Every row gives one point. Each copy is the shape, with its points in the same order, stretched, turned, moved and blurred by noise. Is it also mirrored, or only turned?

Shape:
[[ 51 -14]
 [  4 -41]
 [  1 -57]
 [-31   1]
 [-32 -52]
 [-10 -29]
 [-47  67]
 [-15  -8]]
Copy 1, 8 rows:
[[-37 -26]
 [-36  31]
 [-45  38]
 [ 11  41]
 [-25  63]
 [-20  36]
 [ 64  25]
 [ -3  30]]
Copy 1 is: only turned
Copy 2:
[[-20  56]
 [ 40  49]
 [ 65  55]
 [ 21  -4]
 [ 83  42]
 [ 39  34]
 [-40 -69]
 [ 21  12]]
Copy 2 is: only turned

Shape, 9 rows:
[[ 18  30 -18   9]
 [ 16 -12   9  -2]
 [  1  16 -28  22]
 [ 46  -4 -72 -31]
 [ 16   6   2 -75]
 [-31  72  38  62]
 [ 25 -29  39  -7]
 [-61 -50  46  35]
 [-14 -13 -31 -59]]
Copy 1, 9 rows:
[[ 18  39   6 -12]
 [ 12  -2   5  12]
 [  4  57  11   7]
 [ -1  37 -53  -4]
 [-19 -52 -34 -50]
 [ 29  66  94 -24]
 [ 29 -48  24  28]
 [-43 -29  66  77]
 [-52 -21 -32 -16]]
Copy 1 is: only turned
Copy 2 (9 x 4):
[[-29 -19 -23 -41]
 [ -9   6 -18  -9]
 [-27 -29 -31 -13]
 [-91  20   4 -38]
 [ -9  34  57 -65]
 [ 57 -79 -55 -40]
 [ 24  27 -11   3]
 [ 74 -21  -8  63]
 [-24   5  56 -22]]
Copy 2 is: mirrored
Copy 3 (9 x 4):
[[  20  -24   -5  -59]
 [  -9  -34    0    2]
 [  -5  -13   12  -69]
 [  33  -43   76  -75]
 [  50   12   40   21]
 [ -17   33 -107  -52]
 [ -22  -64   -6   43]
 [ -98   10   -4   54]
 [  21   28   77   -5]]
Copy 3 is: only turned

Shape (13 x 8):
[[-71 -49  10 -55  14   2  27  23]
 [-32   4 -45  -6 -23  11  29 -38]
 [ 41  55 -45  59   3  22 -84 -28]
 [-13   8   6 -22  40 -62 -62  20]
 [-21  14  -8  45 -68  40   3  24]
 [ 13 -53  50  -5 -50 -45 -26  17]
 [-13  15  33  64 -26  43 -26  29]
 [ 22  75  -2  16 -54  37 -25  -9]
 [-22 -37  46   7  35  61  25  37]
 [  6  14  -1 -16  -8 -58 -28 -24]
 [-10  14 -39  29   4 -70  18  61]
 [-66  20  65  66  37 -53   2 -10]
 [ -4 -58  61 -16  42  34  40  55]]
Copy 1:
[[  13   51   38    6  -59  -57  -22  -15]
 [ -53  -12    2  -34  -50  -17   16   36]
 [ -31  -16    4  -55   93   14   39   -4]
 [  53   11   42  -11   57  -56    5   -1]
 [ -34  -47    1  -35   14   27  -30  -31]
 [  77  -50   26    6  -23  -51    9  -50]
 [ -22  -29  -29  -15   54   20  -49  -52]
 [ -44  -50    7   17   61   46  -15   -1]
 [  -1   27  -24   19  -15    5  -38  -58]
 [  41  -29   10   -3    9  -45   15    7]
 [  34  -26   23  -72   18   13  -47   35]
 [   7  -20  -79  -14   38  -69 -107   -3]
 [  42   18  -27   40  -33   -1  -35  -50]]
Copy 1 is: mirrored
Copy 2, 13 rows:
[[-69   2 -51  58 -39 -28   2 -51]
 [-19 -34   1  -7  19  -5 -26 -46]
 [ 91  -2 -15 -60  41  48  -7  50]
 [-13  33 -69  20   5 -15  85  40]
 [ 38 -11  31  11  15  61 -18 -35]
 [-56   7  43  58  11 104  68  43]
 [ 76 -16   4  28   1  67  -4  10]
 [ 64  -8  -3 -42  27  82  54 -13]
 [ 38 -30 -17  40 -70  28 -34  -2]
 [-23  -3 -12   7  30  26  84  26]
 [ 30  12  30  15   6 -60  39   5]
 [ 51 -60 -33  91  26 -29  65  22]
 [ 11 -24   2  49 -92  30  -2  14]]
Copy 2 is: only turned
Copy 3:
[[ -58  -42   40  -63   -4   55    8   30]
 [  -5  -10   56  -65   36   15  -32  -11]
 [  45    8  -61   17   -5 -120  -87   -2]
 [  47  -48   -4    9  -49    1  -50   22]
 [ -47   14  -25  -15    8  -13 -104  -18]
 [  20  -49  -32    4  -24   47  -66  -52]
 [ -61   23  -79   -2  -36  -31 -100  -17]
 [  -3   12  -43   52    7  -88  -55  -27]
 [ -90   -5  -61  -70  -23   18   20   42]
 [  63  -34   18    8   -2    1  -52  -17]
 [  67  -31    8   10   26   60  -67   42]
 [ -21   40   -6  -49  -81   44  -72  -18]
 [ -55  -25  -53  -47  -19   56   46   44]]
Copy 3 is: only turned
Copy 4 (13 x 8):
[[ 31  58   5 -35   5   2 -13 -56]
 [ 24  10 -44  11   7  -7 -47   4]
 [-27 -33 -32  68 -15 -76  41  39]
 [  3  28  -1  17  37 -79  31 -56]
 [  8 -10   2  24  29  20  30  26]
 [ 46 -17  -3 -31  53 -38  59 -53]
 [-17   3  -8  15  19   6  72  15]
 [-33 -16 -10  23  36 -29  13  55]
 [-34  25  -1 -34 -24  16  40 -37]
 [ 19   1 -40   7  50 -66  -2 -26]
 [ -7  -5  -8  66  71 -19   2 -55]
 [-10  62 -80   3  58   8  48 -39]
 [-28  13   4 -49 -11   5  31 -78]]
Copy 4 is: mirrored

Shape, 15 rows:
[[ 10  10 -17  18  18   9  23  -1   1   6  -9]
 [ -8 -15 -21  19 -86  -3  26 -21  14  -2  14]
 [-16 -28  62 -16  25 -84  32  12  14 -12 -32]
 [  9   9   8  14  -2  -9  -8  22 -55   9   4]
 [ -6  -7 -19   4  13  19  -4 -12 -13 -40 -18]
 [-13  -3 -12  16  17  15   0 -11 -42  26  23]
 [-18  16   3 -22  21  -4  27  13  18  22 -17]
 [ -8 -11 -26 -10  10  18  27 -27  12 -20 121]
 [ 10  12  11   9  13   9  23 -16 -29  23 -32]
 [ 12  11 -29 -54  -5  10   3  -5 -26 -16  15]
 [  4 -23 -36   3   9  -4  17   9   5  18 -29]
 [  7  18 -26  16  -9  15 -30  24  -6   6 -18]
 [-28   1  13 -35  21  22  13  19 -41  22  -7]
 [-46  13 -28   7  23 -36  36   9 -13 -10 -18]
 [-45   7 -30  -4  23  -9  10 -67 -17  10   5]]
Copy 1:
[[-21  -5  42  14 -18  -1  13  12 -19  24 -10]
 [-31 -56 -20  38 -25   0 -51 -16 -13 -20 -11]
 [100 -24  -7 -29 -34  19   0  41   1   6 -69]
 [  5 -30  11  15  15 -15  10   2  11  47  16]
 [-36  22   4   0  17 -14   6  29 -15  17  -5]
 [-24   2  30  18   2 -44  14  11  33  12  37]
 [ 19   8  46  11 -19  15  50  35 -12 -19 -18]
 [-84  21 -12  87 -62 -22 -13  45  60  27  29]
 [-10 -21  43 -27 -10  -9  33  17  -1   3  14]
 [-25  12   2  25  21  15  17  48   3  34  41]
 [ 16 -17  49   0  -3  14 -14  11  -1 -10  -6]
 [ -7   2  13  18  34  -3  21 -20 -25  28  -4]
 [  9   3  37   1  31  -1  79  49  31 -12   0]
 [ 36  -9  38  32  -9 -31  -7  54 -21   7   5]
 [-11  25  37  -1 -21 -50  -1  30   8 -17  80]]
Copy 1 is: only turned
Copy 2 (15 x 11):
[[  0  19 -31   5  -8 -25  -6  13  -5 -19   2]
 [-20  40 -26  24 -43 -21  55  20   2   5  68]
 [-34 -61  60 -17 -50  -8   7  35 -76  56 -34]
 [-31   8  -3  37  29  -8  -7  15  19  19   6]
 [ -4  -8 -24  11  13   2   4 -50  -9  -1  11]
 [-19  30 -40  25  19 -44  -7  -8  25   5 -11]
 [-19 -10  32 -13 -40 -44  -6  18  -9 -25 -14]
 [ -6 -43 -85   9  18 -74  44   5  46   7  52]
 [-46  19 -15  18 -14 -12 -15   8  -7 -12 -28]
 [-76 -25 -14 -14  32 -26  26  -9  27 -17  41]
 [ -5  49 -12 -25 -26 -33   0  10 -29  -2   0]
 [ 24  29   2   5  10   3   7  12  26 -22  14]
 [-48  -3  27   0  -9 -58 -41 -33  16   5 -17]
 [-12  -4  21  19   4 -64   1  -4 -62 -13  10]
 [-48  11 -35  25   5 -49  48 -24 -22 -23 -35]]
Copy 2 is: only turned
Copy 3, 15 rows:
[[  8 -29   6   2  11  -9  19  -1  25  22  14]
 [-53 -10 -11 -36  35  48   5  28 -18  19   7]
 [-35  20 -83  15 -47 -24  -6 -56 -17  10 -16]
 [  5  30   9  37   6  27  -9  10  -7  17  18]
 [ 33   3  35 -24  -1  -3  16   5 -10  38  30]
 [  0   2  35  16  -6  23  11  19  38  18  21]
 [-20 -11 -22  19  -1 -41  31   1  13  18   0]
 [-57 -52  79  -1 -20  -9 -11  -3   7 -37  55]
 [ 10  -6 -28  16  -1   4  11  22  25  39   3]
 [-14 -11  43  29  -6 -10  -3  25 -41  32  19]
 [  4 -18  19  -2  18  -6  25 -16  27  44  -8]
 [ 23  14  32   6  33  -1  22  17  -5  15  -1]
 [ -5  37  12  33  -9 -17  12  26   9  45  22]
 [ -4 -11  -3  10 -10   8  62 -26  20  39  39]
 [-11 -35  15  -3 -40  17  62  16  34  19  17]]
Copy 3 is: mirrored
Copy 4:
[[  4  32  -7 -12  -7  -6   3   1 -13   3  -3]
 [-28  20  35  25 -46  -5  -6  30  27  27  24]
 [  4  -8   2  41   1  25  52  49 -34  10 -18]
 [-11   0  -7 -18   7  26  19 -19  12   6 -11]
 [ 10   2   7 -17 -33   8   0   3 -18 -23 -17]
 [ 24  17  -8 -23   5  15   3  -9  27  -1  18]
 [ -8  18 -13  12  29  -5   1   7 -16 -14   0]
 [ 51  34  -4   4 -19  69 -55 -31  20  16  46]
 [  1  15   0 -24   1  -2  27   4 -20  -8   8]
 [  5 -18  -3  -5 -10  19 -11 -40 -19 -19  17]
 [  3  13 -18   5 -21 -31  12  20  -4   2   0]
 [-21   7  -5 -17   6 -11 -13  -6  10  11 -27]
 [ -6 -10 -23 -13  25  17   8 -12  -2 -45  13]
 [  3  27  -2  31   7 -11  20   6   7 -23 -28]
 [ 60  19  25   3  -7 -11   9   4  15  -7  28]]
Copy 4 is: only turned
